Each point is reached from the start by the listed moves, each made 0, 1 or 2 times, or once backwards (-1), plus a little noise. Is the number of moves made odd or even? Then give how often each move was made.
(in the rows, 128 means zero)

Moves:
(1): [151 112 119 132]
(2): [119 139  98 140]
(3): [136 142 126 118]
Start: [119 101 141 152]
Points:
[185  97 118 141] => even (2, 0, 2)
[178  83 124 154] => odd (2, 0, 1)
[137  82  67 197] => odd (2, 2, -1)
[115  93  79 195] => even (1, 2, -1)
[127 140 108 139] => odd (0, 1, 2)

Moves:
(1): [126 119 129 123 113 132 123 126 128 128 133]
(2): [143 131 129 123 116 129 116 132 120 121 116]
(3): [115 125 128 140 139 123 131 130 133 139 127]
(4): [138 125 132 116 123 134 127 131 115 125 132]
(5): [129 120 122 133 139 149 119 111 128 113 111]
(6): [128 130 153  93 115 110 135 126 119 134 139]
(7): [119 128 136 130 125 121 139 140 134 131 134]
(8): [125 122 133 142 137 120 130 126 130 125 134]
(9): [134 133 127 121 136 128 115 142 133 124 126]
(10): [127 120 130 119 129 118 139 129 130 133 131]
(11): [146 127 130 133 119 147 122 121 127 128 124]
Start: [142 132 135 120 133 127 149 112 121 138 121]
Points:
[174 134 205  18  63  93 137 135  63 114 148] => even (1, 2, -1, 2, 0, 2, 1, 1, 0, -1, -1)
[136 139 174  10  80  58 168 115 108 163 157] => even (1, 0, -1, -1, -1, 2, -1, -1, 0, 1, -1)
[161 140 177   7  49  60 157 110  87 152 137] => odd (1, 2, -1, -1, -1, 2, -1, -1, -1, 1, -1)
[165 143 145  48 134  98 154 113 122 142 116] => odd (-1, 0, -1, -1, 0, 1, -1, -1, 1, 2, 0)
[120  95 117 184 122 120 140 104 137 149 100] => odd (2, 2, 2, -1, 0, -1, 0, 1, -1, 1, 0)
[170 120 197  85 102  83 183 146 130 151 169] => even (0, 0, -1, 0, -1, 1, 2, 2, 1, 2, 2)

Moves:
(1): [120 145 129 138 143 144 129 107 120 124 119 127 125 116 138 137 129 111
 125 143 138 127 123 128]
(2): [120 129 134 132 135 131 132 139 122 121 128 137 136 118 127 124 127 121
 122 130 118 125 134 127]
(3): [124 117 126 126 134 114 113 136 127 129 136 139 124 149 127 114 118 139
 125 128 149 134 114 125]
(4): [138 132 119 129 125 115 130 130 130 122 119 131 126 117 126 113 126 126
 136 119 119 133 137 122]
(5): [132 127 130 130 136 126 138 126 121 122 129 123 130 130 123 139 125 136
 133 132 118 130 118 142]
(6): [133 124 119 113 130 128 118 139 113 132 136 116 128 132 137 131 122 125
 135 124 124 130 126 121]
(7): [117 123 127 127 125 121 124 132 131 124 138 122 141 126 136 121 129 139
 125 147 129 127 123 128]
(8): [133 128 124 128 130 125 125 121 134 132 128 124 138 134 119 136 128 124
 126 123 128 126 146 126]
(9): [122 121 121 131 123 126 133 129 139 125 127 134 120 121 132 129 125 126
 122 121 123 120 120 134]
(10): [135 128 124 127 127 121 137 139 130 131 124 125 130 124 127 129 139 126
 119 139 151 120 137 145]
(11): [130 131 135 121 127 112 128 123 137 127 114 130 133 120 122 141 127 125
 131 133 110 131 134 122]
(12): [115 124 135 117 121 139 120 115 133 136 122 116 127 126 128 122 127 126
 132 125 144 130 119 141]
(13): [137 113 131 126 123 140 122 122 131 130 106 124 135 140 135 143 151 117
 133 128 114 140 100 118]
(14): [123 115 139 143 127 122 120 124 138 126 111 120 130 128 143 128 129 140
 124 116 135 128 129 125]
(15): [121 115 141 131 124 147 135 123 122 133 132 125 107 131 149 128 123 122
 134 133 132 138 138 123]
(16): [132 116 132 115 123 129 142 118 122 120 127 134 138 123 135 132 122 126
 123 119 136 131 120 128]
(17): [137 135 137 128 127 128 126 124 111 103 132 126 142 135 107 123 144 120
 134 138 121 110 142 118]
(18): [125 124 136 129 116 140 123 137 128 132 127 112 137 113 132 117 115 127
 153 123 127 124 126 123]
(19): [120 127 127 133 136 120 139 125 122 136 126 123 127 128 130 124 131 126
 126 121 120 126 127 127]
(20): [130 129 123 132 133 139 134 124 123 125 117 143 136 130 128 135 127 136
 128 132 133 126 127 127]
(21): [113 134 124 130 122 131 130 124 139 130 128 115 136 133 137 136 123 129
 134 126 128 126 126 135]
(22): [131 119 140 128 137 120 125 126 137 133 121 139 134 125 118 139 147 130
 133 118 129 128 135 135]
(23): [140 135 137 128 138 122 127 133 137 119 122 122 137 131 148 119 116 124
 125 125 120 116 129 138]
(24): [120 126 127 122 142 144 121 128 125 119 129 113 117 129 130 133 130 137
 127 143 143 121 116 113]
Start: [146 130 133 129 118 130 127 121 124 145 126 123 124 120 119 140 121 133
 122 121 127 121 136 145]
Points:
[168 119 126 153 134  69 173  88  98  40  10 210 182 119  84 158 179  94
  81 123  93 123  79  92] => odd (1, 2, 2, 2, 0, -1, -1, -1, 1, 1, 2, -1, 2, 1, -1, 2, 2, -1, 1, 1, 1, -1, -1, 0)
[ 65 137 169 134 177 132  79 101 160 172 118  22 139 108 249 139  49 137
 157 131 111 126 199 137] => even (1, 1, 0, 1, 0, 2, 2, 2, -1, -1, 1, 1, -1, 1, 2, -1, -1, 0, 1, 0, 2, 1, 2, 1)
[124  63 100  96 142 110  95  62 105 208  54 124  81 140 198 157 157  98
 115 171 170 217  84  82] => even (2, -1, 2, 2, -1, 2, 2, 1, 0, 1, 2, 1, 2, 0, 2, 0, -1, -1, 2, 1, -1, 0, -1, 0)
[ 73 105 123 118 151 127 173  94  86 181 121 101  79  83 195 136 106  76
  68 171 190 168 149 156] => odd (2, 2, 1, 1, 0, 1, 1, 1, 0, 2, 1, 1, 0, 0, 2, 1, -1, -1, 2, -1, 0, -1, -1, 0)
[177 113 136  87 116 101 114 127  70 130  66 148 194  73 116 170 166  81
 136 139  36 175  84  93] => even (1, 2, 0, 1, 0, 2, 1, -1, -1, 0, 2, 0, 2, 0, -1, 1, 0, 0, 0, 0, -1, 0, -1, -1)
[122  86 142 121  84 228 121  97  55 128 122  51 142 124  92  88 181  91
 198 167  55 130 151  53] => odd (-1, 1, -1, 2, 0, 0, 2, 2, 0, -1, -1, 2, 2, -1, 2, -1, 2, 1, 2, 1, -1, -1, -1, 1)
